Rows are points. Examples show where two turns around zero, p and q, send a point. Where does a point land after both, in the order given? Backwards means that the second turn is done in reverse. Each puzzle has new turns, and all numbers are rounded.

Turn p:
[ 13.1 -23.4] -> [-23.4 -13.1]
[ 4.8 13.3] -> [13.3 -4.8]
[-17.9  10.1] -> [10.1 17.9]
Turn q:
[ 17.7 -22.0] -> [ -9.6 -26.6]
[-10.3   2.5] -> [-3.2 10.1]
[-7.4 19.5] -> [12.8 16.5]
Where do these land?
q, then p: [-4.3 -5.6] -> [0.7 7.0]
q, then p: [-11.8  -8.3] -> [ 5.7 13.2]
q, then p: [-1.5 26.8] -> [ 15.3 -22.1]
q, then p backwards: [15.4 15.2] -> [ 5.3 21.0]
p, then q backwards: [  2.2 -28.1] -> [-12.7 -25.2]

Turn p:
[ 23.2  14.5 -19.0  -9.6] -> [32.6 -4.4  8.5 -6.7]
[-21.9  -8.2  16.8  25.2] -> [-30.7  20.3 -10.2   1.4]
[  4.3  14.7 -13.7 -20.8] -> [ 15.4 -16.8  13.6 -12.4]
[ -3.8 -13.0  -8.2  -2.0] -> [ -0.8  -7.9 -13.8  -1.0]
[-1.8 -8.1 24.2  7.2] -> [-16.5   8.8   1.9  18.8]
Turn q:
[-16.0  21.3 -11.2 -44.8] -> [ 38.0  12.1  -4.6 -35.1]
[-3.0 -7.5 -8.5 12.1] -> [-14.0  -8.7  -2.8  -1.9]
[14.2  5.6  2.6 17.6] -> [ -6.8  -2.2 -10.6  19.7]
[  9.6 -19.4   4.9   4.1] -> [ -6.0 -11.8  15.0  10.4]
[-4.8  0.0 12.1 11.0] -> [-11.2  10.5   2.9   6.9]
Where do these land?
q, then p: [ -0.6  11.4 -13.2   8.8] -> [  6.7  -7.8 -10.2 -13.1]
p, then q: [-12.6  27.0   3.2 -27.1] -> [ 4.8 14.6 37.1  4.8]
p, then q: [ 7.3 -7.0  6.0 30.2] -> [  1.8   6.5 -31.6  -2.5]
q, then p: [-13.4  -6.0  -0.4 -12.7] -> [ -1.1 -11.2  13.4   8.4]
q, then p: [ 19.2 -25.4   4.4   0.8] -> [-16.4  12.4 -12.9  21.1]

Turn p:
[ -8.9  18.9 -11.9 -26.4   6.4   5.3] -> [ 18.5  -4.6 -19.2 -12.7 -14.4 -15.6]
[  7.1  11.8   3.3   5.5  10.7 -18.8] -> [ 8.8 21.6 -3.4 11.0  4.6 -1.3]
[ 17.3 -17.8  -8.2  20.8  13.1   7.4] -> [ -7.1 -11.8  -2.4  25.5  11.9  18.9]
[ 18.1 -11.1  13.9  22.5 -11.8  18.7] -> [ -4.3 -10.7  22.4   2.3  10.7  29.8]
[ -5.3 -12.7  25.6  15.3   1.8  16.7] -> [ -8.0  -8.7  13.3 -11.2  28.1  11.3]
[ -9.9  26.5   8.4 -15.7  -3.8 -15.1] -> [ 15.3  22.7  -2.2 -17.1  -8.4 -15.5]
[-26.0   8.0  -3.7  -3.9 -17.0  -5.3] -> [-14.3   9.5  -4.4 -22.8 -13.0  -9.0]
[-13.2  -6.5   8.9 -20.0 -15.2  -2.9] -> [ -4.9  -4.3  12.9 -15.9  -6.9 -20.6]
[ 20.7 -17.2 -36.3   1.9  15.9  -6.1] -> [ -4.1 -13.6 -16.9  41.0 -12.6   2.0]
Turn q:
[-3.4 17.8 23.0 12.8  4.3 18.1] -> [-10.3   8.8  15.3  29.0  10.3  -2.1]
[-11.7  -8.3  17.1   1.6   9.2  -5.4] -> [  0.3 -15.8  -3.0  13.6   6.5  11.4]
[  1.8  -6.0 -17.7 -26.3 -14.3   2.6] -> [-14.7  -3.5  -1.3 -30.0 -10.7  -3.5]
[ -9.0   7.5 -26.2  -6.2 -16.7 -12.4] -> [  5.0  -7.4  -3.4 -22.7  -4.1 -25.9]
[ 13.4 -21.9 -14.4  -2.5 -25.8 -13.9] -> [ 17.2  -6.6   7.0 -26.5 -25.0   4.1]
[-6.1  5.6 17.7 14.1 19.5 11.1] -> [-4.1  5.0 -3.4 29.8 10.3  5.9]
[ 9.4 19.7 29.9  9.2 28.6 -0.5] -> [ 2.1 14.1  4.5 26.1 33.5 15.8]
[  5.5 -14.6 -29.3  -2.7  -4.8   0.4] -> [  4.4   5.3 -15.7 -19.3 -20.9  -5.5]
Where do these land?
p, then q backwards: [-30.3  -5.6 -22.5 -11.0  -2.4 -16.3] -> [-18.1   2.3 -30.6  -7.2  -0.3  23.0]
q, then p: [-2.2 12.2  1.6 10.3 -7.9 13.9] -> [-4.1 20.6  4.4 -4.6  5.5  2.6]
p, then q: [-20.6 -14.1  16.1 -14.4  -0.3  13.4] -> [ -2.2 -20.5 -15.1 -11.4   9.4  20.0]
p, then q: [ 28.0   8.1 -12.5  -5.5   8.8   5.6] -> [ 12.9  21.0   9.5   3.3 -20.3   4.5]
p, then q: [ 46.3 -35.3  -0.5  -0.1   0.2  -9.7] -> [ 27.4  -1.4  14.2  45.8 -14.1  15.3]
q, then p: [-19.5  13.5  12.7   0.2  14.7 -15.2] -> [ -7.6  -3.4 -13.6  22.8  19.9  -0.9]
p, then q: [-5.9 10.2 16.2 18.7 16.2 17.9] -> [-19.6  18.9 -22.1   0.4   5.9   8.3]
p, then q: [ -9.5  -5.2 -13.8  -4.2 -18.0  -5.9] -> [ -1.7 -19.9  10.1  -4.8  -5.3 -11.5]
p, then q: [ 13.8  16.3   2.7   6.0 -11.3  -3.7] -> [-8.8 13.4 19.3  2.7  1.0 -1.8]

Turn p:
[ -6.2 -13.8  -7.6 -12.9  18.8   4.7  -0.5  -1.7   9.2] -> [ -1.3 -24.1   9.6   4.7  -0.3   3.9  -1.1  -8.8  11.1]
[ 16.0  13.4 -10.4   1.0 -22.8 -18.4  -5.3  10.4  -5.6] -> [ -6.7  20.9  -6.4 -10.7  24.6   7.6  -1.5  14.3  -8.0]
[ 15.4   6.5  29.1 -12.5   3.0  -8.3 -19.1  18.1  -3.9] -> [  0.2  -6.8 -18.4  -2.2   4.4 -16.6  -3.6  35.6  10.2]
[ 22.9 -21.0  10.9  17.3  20.7  18.3  -2.3 -26.9 -11.6] -> [-21.1   5.9  -1.4  25.9 -16.7 -28.1 -11.5 -19.6  16.4]
[ -5.4   8.5  -9.1  11.5  -7.7  -2.1 -13.6  -9.5  -5.8] -> [-14.2   5.4  -6.5  -1.3  -0.5   2.6   5.3  -4.3 -19.0]
[ -5.2  -8.4  -9.5  20.3   9.5   6.6   9.3   0.0 -13.4] -> [ -8.1   8.1  23.0   1.9 -12.3  -7.2  -1.7  -9.7  -5.9]
[ -0.2 -27.6  19.4  -1.1   7.8  -8.8  -5.6  -9.5   1.8] -> [-11.8  -6.8  -6.6   8.1 -21.2   5.3 -11.3   5.3  21.7]
[-20.1  13.9 -13.8 -20.5 -18.3  20.6  21.5  12.9 -14.7] -> [28.5  6.9 19.1  5.5  9.7 10.2 35.6  1.3 -9.4]
[-14.3  15.2  -3.0  -7.8   3.6 -17.9  12.7  -3.5  22.2] -> [ 14.5 -10.2  -7.6 -28.3   1.9  13.8  -0.2 -11.5   1.3]
[ -3.0  13.3  -6.0   4.7 -14.7   5.4   3.1   9.7  21.8] -> [ 20.2   0.8  -4.7  -3.5  10.5   8.6  -9.8  -2.6 -18.4]
Turn q:
[-14.8   7.9  -5.4  17.9   1.3  -1.3   4.2  75.9  -4.5] -> [-18.9  -6.7 -17.6 -30.7  -5.4  51.7  10.0  -6.5  44.0]
[  8.1  -0.8   3.0  -1.9 -15.9  11.8   2.4  -7.3   1.8] -> [ 4.9 15.4  0.6 12.4  5.0 -2.7 -9.1 -1.6  1.5]
[ -0.2  16.0  -0.8  -7.0   0.6  -9.1  14.9 -14.0   5.9] -> [ -7.9  -8.6  -4.9  16.3  -2.0  -1.4  -5.4  14.2 -13.4]
[  6.5  -8.0 -13.2 -14.9   0.3  -9.1   8.0 -16.4 -14.1] -> [-10.1  -3.3  18.0   4.1   4.8 -20.8  -3.4  14.1  -0.8]
[  9.8  -1.1  12.7 -10.8  10.5  27.1  -1.8  -7.8  -6.8] -> [ 19.5   3.0   9.5  -6.4   3.9  -1.5 -27.0  -3.9  -6.9]
[-14.6   8.1  -5.8  -5.9  -8.0  -1.5 -14.0  15.3   4.1] -> [ -7.8  -8.0  -8.7  -0.8  16.5  10.1   7.7 -13.3   7.0]
[  1.3 -30.1  27.6  -6.9  -2.9   1.4   3.0  -1.6  -5.9] -> [ -6.1  25.6  18.5 -15.6  -8.2  -2.1  -6.2 -12.5 -15.2]
[-17.7  15.0  -4.5  28.8   6.6  -3.8  -5.5 -10.1  -5.8] -> [ 11.5 -22.0  -1.2  15.4 -19.1   3.6  16.4  -9.7   4.0]
[ -9.6 -18.6  -9.0  -2.3   5.5  -1.2  -4.7 -14.6  30.7] -> [ -4.2   3.0 -23.4  -5.6  -2.4 -29.0   4.6 -10.8 -12.0]
[18.9 -3.8 -4.9 -0.1 -5.3 -2.0  4.3 -6.3 -5.3] -> [ 4.3 10.6  7.4  3.9  1.8 -7.5 -0.1 15.5  3.9]
[ 12.3  15.4   0.2   3.1   7.3 -12.4 -10.8 -13.2  -0.1] -> [ 14.6  -9.1   1.9   7.0   5.1  -0.6  12.6  14.6 -12.2]
Where do these land?
p, then q: [-11.8  32.6   5.6 -10.6   0.9  -7.0  -1.5  13.6   7.4] -> [-13.1   2.5  13.1 -18.8  11.5  -6.3 -13.4  23.2   6.9]
p, then q: [-10.7 -16.9  14.3  15.8   0.0   2.7   3.6  -5.3  12.6] -> [  9.6  16.1   1.4  15.2  13.7  -1.8   9.6 -11.2   8.2]
p, then q: [-25.9  19.6 -15.7  -2.6  -0.7  -5.6   5.8  -3.8 -21.3] -> [-19.8   0.9  16.2   9.5  -7.9   5.9 -29.8   8.1  -7.0]
q, then p: [  7.0  -8.7  11.7   5.5  -4.5   2.6 -22.4 -14.3  -1.3] -> [ -3.1  16.0  -8.9  -9.1   3.7 -18.3   3.1  -5.3  14.6]
q, then p backwards: [ -0.4  14.0 -18.4   6.2   9.3   0.1  -0.9  17.3   4.0] -> [ -1.3  -2.1  11.3 -23.5   4.3 -12.0  -6.5  -2.3   9.0]
p, then q backwards: [ -0.9  -0.2  10.2 -11.2  -0.3  24.5  -9.8 -15.8  17.1] -> [-15.3  20.6  -8.8  13.1  -1.4   9.6  -5.8 -14.5  14.9]
q, then p: [ 19.6 -28.5   9.9   0.6 -11.6   8.1   0.8  15.2 -11.5] -> [ 21.0 -10.1 -27.4 -13.0  10.6 -11.9  10.8   4.1  -3.1]
p, then q: [ 10.7  16.5  -9.4  16.3  15.9 -14.1  32.9  10.0 -14.2] -> [ -8.3  -7.2   3.4   3.1  19.4  14.1  -3.9  13.0 -41.0]
q, then p: [ -3.7  10.5 -19.4  -4.4 -16.3 -12.8   5.7  -9.1  -1.3] -> [  0.7  -0.9  15.3 -13.7 -17.4   3.8 -15.7  -2.2  -8.6]
p, then q: [ 16.2 -38.8  11.1 -15.6   7.3   1.4 -14.1  -7.7   8.4] -> [  9.0   8.2 -31.3  -6.3 -11.1  -9.9  19.5 -25.9   8.9]
